Each point is reached from the start by the listed moves, each made once or not at all, plus a little noise. Say if it took an odd or an even number of moves. Then give how often each move was made.
In the rows, 128 means zero.

Moves:
(1): [196  97 154 130 124 117]
(2): [159 190 132 123 151 153]
(3): [127 137 173 108 126 147]
Start: [114  95 134 149  69  93]
Points:
[214 134 212 126  87 126] -> odd (1, 1, 1)
[179  75 203 132  59 100] -> even (1, 0, 1)
[146 157 139 141  93 119] -> odd (0, 1, 0)

Moves:
(1): [182 134  97 157 122 128]
(2): [108 167 135 138 145 137]
(3): [135 136 176 163 129 124]
(4): [100 113 111 168 137 139]
(5): [125 114 124 113 179 132]
(6): [123 119 143 119 123 178]
Start: [115 122 131 130 145 166]
Points:
[138 105  99 191 142 228] -> odd (1, 0, 0, 1, 0, 1)
[ 79  82 124 145 198 232] -> odd (0, 0, 0, 1, 1, 1)
[142 113  83 200 146 179] -> even (1, 0, 0, 1, 0, 0)
[146 109 127 220 199 180] -> even (1, 0, 1, 1, 1, 0)
[118 121 194 156 139 214] -> even (0, 0, 1, 0, 0, 1)

Moves:
(1): [173 128 103 130 101 124 112 139 125 135 127 115]
(2): [131 156 102 145 125 120 141 136 124 156 134 130]
(3): [140 129 174 137 120 132 139 135 134 122 130 127]
(4): [120 107 123 176 122 106 143 125 126 126  96 131]
(5): [142 117 144 149 196 131 107 101 131 149 135 117]
(6): [129 131 135 151 106 184 105 146 104 119 126 115]
(7): [149 112 113 118 124 140 169 115 118 133 137 125]
(8): [136  94 138 122 145 123 136 202 126 122 164 129]
(9): [134 134 117 128 125 144 118 124 162 121 116 156]
(10): [125 101 135 114 101 129 125 117 119 169 148 157]
(11): [116 121 127 141 126 123 126 109 142 100 173 123]
Start: [124  95 126 115 151  93  86 136 127 122 141 124]
Points:
[169  11 167 190  76 118  76 215 106 119 210 127] -> odd (1, 0, 1, 1, 0, 1, 0, 1, 0, 1, 1)
[136  69 127 185 209  90  70 102 162 135 104 145] -> odd (0, 0, 0, 1, 1, 0, 0, 0, 1, 0, 0)
[202  17 137 110  96 111 115 181 156 128 241 159] -> odd (1, 0, 1, 0, 0, 0, 1, 1, 1, 1, 1)
[160  66  97 115  91 100  54 114 162 135 193 162] -> even (1, 0, 0, 0, 0, 0, 0, 0, 1, 1, 1)
[170  59 165 183 197 148 115 186 110 127 245  95] -> odd (0, 1, 1, 0, 1, 1, 1, 1, 0, 0, 1)
[206   7 151 193 189  73 122 167 132 113 207  96] -> odd (1, 0, 1, 1, 1, 0, 1, 1, 0, 0, 1)

Moves:
(1): [115 137 123 162 111 110 135 129 136 105 115 151 146 138 160 128]
(2): [132 129 135 110 111 124 129 140 104 137 120 130 103 145 142 116]
(3): [111 103 119 132 123 134 148 128 118 118 136 150 109 133 140 139]
(4): [121 125 128 171 107 131 158 113 163 147 107  66 144 138  83 152]
(5): [149 134 142 137 119 133 131 112 119 120 134 132 115 129 134 144]
(6): [142 136 126 100 131 127 106 134 126 156 141 116 155 133 123 133]
(7): [143 172 138 111 180 132 115 135 103 117 114 114 125 121 135 147]
(8): [127 137 148 128 152 116 127 134 123 126 154  96 134  95  99 128]
(9): [138 140 104 123 121 113 138 121 138  94 135 122 125 116 144 125]
(10): [133 155 144 131 105 129 158 127 115  81 144 153 156 108 151 118]
(11): [145  95 133 142 139 132 142 134 127 128 124 107 131 125 106 104]
(12): [118 131 144 111 120 119 116 116 152 136 152 123 112 143  95 143]
(13): [180 155 165 142 176  94 179 129 135 115 116  88 151 102 158 142]
(14): [116 123 145 141 104 129 144 128 175 106 130 117 164 126 130 147]
Start: [125 107 124 126 102 141 144 134  95 135 120 128 144 131 112 166]
Points:
[133 140 158 147  74 123 180 129  66  73 176 158 190  98 150 189] -> even (1, 0, 1, 0, 1, 1, 0, 1, 0, 1, 0, 0, 0, 0)
[179 125 152 133 156 154 148 131  59 116 109  97 130 122 103 178] -> odd (0, 0, 0, 0, 1, 0, 1, 0, 0, 0, 1, 0, 0, 0)
[138 179 197 159  69 145 197  96 153  73 132  66 191 129  73 249] -> even (0, 0, 0, 1, 1, 0, 1, 0, 0, 1, 0, 1, 0, 1)
[124 137 184 136  69 107 134 119 158 116 180  94 202 127  85 221] -> even (1, 0, 0, 0, 1, 1, 0, 1, 0, 0, 0, 1, 0, 1)
[141  86 123 181  99 112 197 124  87  58 149 118 136 100 127 167] -> even (1, 0, 1, 0, 1, 0, 0, 1, 1, 0, 1, 0, 0, 0)
[152 142 147 126  83 112 151  96 147 145 176  14 160 118  22 222] -> even (0, 0, 0, 1, 1, 1, 0, 1, 1, 0, 0, 1, 0, 0)
[118 138 158 179  43 115 245 125 146  23 116  80 179 145 116 203] -> even (1, 1, 1, 1, 0, 0, 1, 0, 1, 1, 1, 1, 0, 1)
[162 153 131  88 119 103 128 147  85 113 125  93 145 156 121 165] -> odd (1, 1, 0, 0, 0, 1, 1, 0, 1, 0, 1, 1, 0, 0)
